Rows are points. Each copy is the shape, with its points in the same order, stretched, turned, moved and blurred by noise. Say if it was mirrored as well.

Shape (5 x 2):
[[-1.4 -2.9]
 [ 5.0 -2.9]
 [-1.9  3.0]
 [-0.8 -0.4]
 [-3.0  0.4]]
Copy 1 (5 x 2):
[[ 2.6 -3.0]
 [-2.9 -5.9]
 [ 0.4  2.4]
 [ 0.8 -1.4]
 [ 2.9  0.9]]
Copy 1 is: mirrored
Copy 2 (5 x 2):
[[ 2.6  1.6]
 [ 5.3 -4.6]
 [-4.0  0.0]
 [ 0.4  0.2]
 [-1.3  2.2]]
Copy 2 is: mirrored
Copy 3 (5 x 2):
[[-1.4 -1.7]
 [ 4.5  0.0]
 [-4.2  2.9]
 [-1.7  0.3]
 [-4.1 -0.1]]
Copy 3 is: only turned
Copy 4 (5 x 2):
[[ 3.5  1.0]
 [ 1.1 -4.8]
 [-1.7  3.5]
 [ 1.0  1.5]
 [ 0.8  3.2]]
Copy 4 is: mirrored

Shape (10 x 4):
[[-0.1 -3.5 -1.1  2.6]
 [ 1.5 -1.8 -0.8  2.1]
 [-0.4 -3.6  0.1  5.0]
 [-0.7  2.6  2.8 -2.5]
 [-3.2  2.3  3.3 -2.7]
 [ 2.3  0.6 -1.9  1.9]
 [-1.2  6.3  4.2 -1.3]
 [ 2.0 -0.3 -1.1  1.3]
 [ 4.9 -0.4  3.0  0.5]
 [ 0.0 -2.3 -1.9  2.2]]
Copy 1 (10 x 4):
[[ 0.1 -3.5 -0.5  3.5]
 [ 1.7 -2.0 -0.5  2.8]
 [-0.6 -3.4  0.6  5.6]
 [-0.3  3.5 -0.1 -1.5]
 [-2.5  3.2 -0.1 -2.1]
 [ 2.6 -0.3 -2.1  3.0]
 [-1.2  6.8  0.0 -0.4]
 [ 2.4 -0.7 -1.2  2.6]
 [ 4.1  1.0  2.7  2.2]
 [ 1.0 -2.4 -1.4  3.3]]
Copy 1 is: only turned
Copy 2 (10 x 4):
[[-1.8 -1.6  0.8  2.6]
 [ 0.0 -1.0  0.3  2.5]
 [-3.0  0.2 -1.5  5.0]
 [ 1.6  3.0 -0.7 -4.0]
 [-0.6  4.1 -1.0 -5.5]
 [ 1.9 -0.3  2.8  1.8]
 [ 2.1  7.5  0.2 -4.0]
 [ 1.8  0.1  0.8  1.5]
 [ 4.0  0.4 -2.5  2.5]
 [-1.5 -1.1  1.4  2.0]]
Copy 2 is: mirrored
Copy 3 (10 x 4):
[[ 0.3 -2.5 -2.1  3.1]
 [ 0.8 -1.3 -0.4  2.2]
 [-0.5 -3.2 -1.5  5.1]
 [-1.8 -1.3  4.0 -3.5]
 [-3.7 -2.4  3.1 -4.0]
 [ 0.5  1.3  0.0  2.0]
 [-4.5  0.6  6.4 -3.0]
 [ 0.7 -0.3  0.2  1.3]
 [ 2.9 -1.6  4.6  0.6]
 [ 0.1 -1.1 -2.5  2.3]]
Copy 3 is: only turned
Copy 4 (10 x 4):
[[-1.9 -3.9  0.8  4.4]
 [-1.4 -4.6  0.3  2.2]
 [-4.3 -5.0  2.0  4.5]
 [ 1.1  2.0  4.6 -1.4]
 [ 0.4  4.5  4.6 -0.4]
 [-1.5 -4.6 -0.5 -1.3]
 [ 0.0  2.8  5.8 -4.9]
 [-0.4 -4.1  0.2  0.1]
 [ 1.2 -6.1  5.1 -0.4]
 [-2.2 -3.5 -0.7  2.9]]
Copy 4 is: mirrored
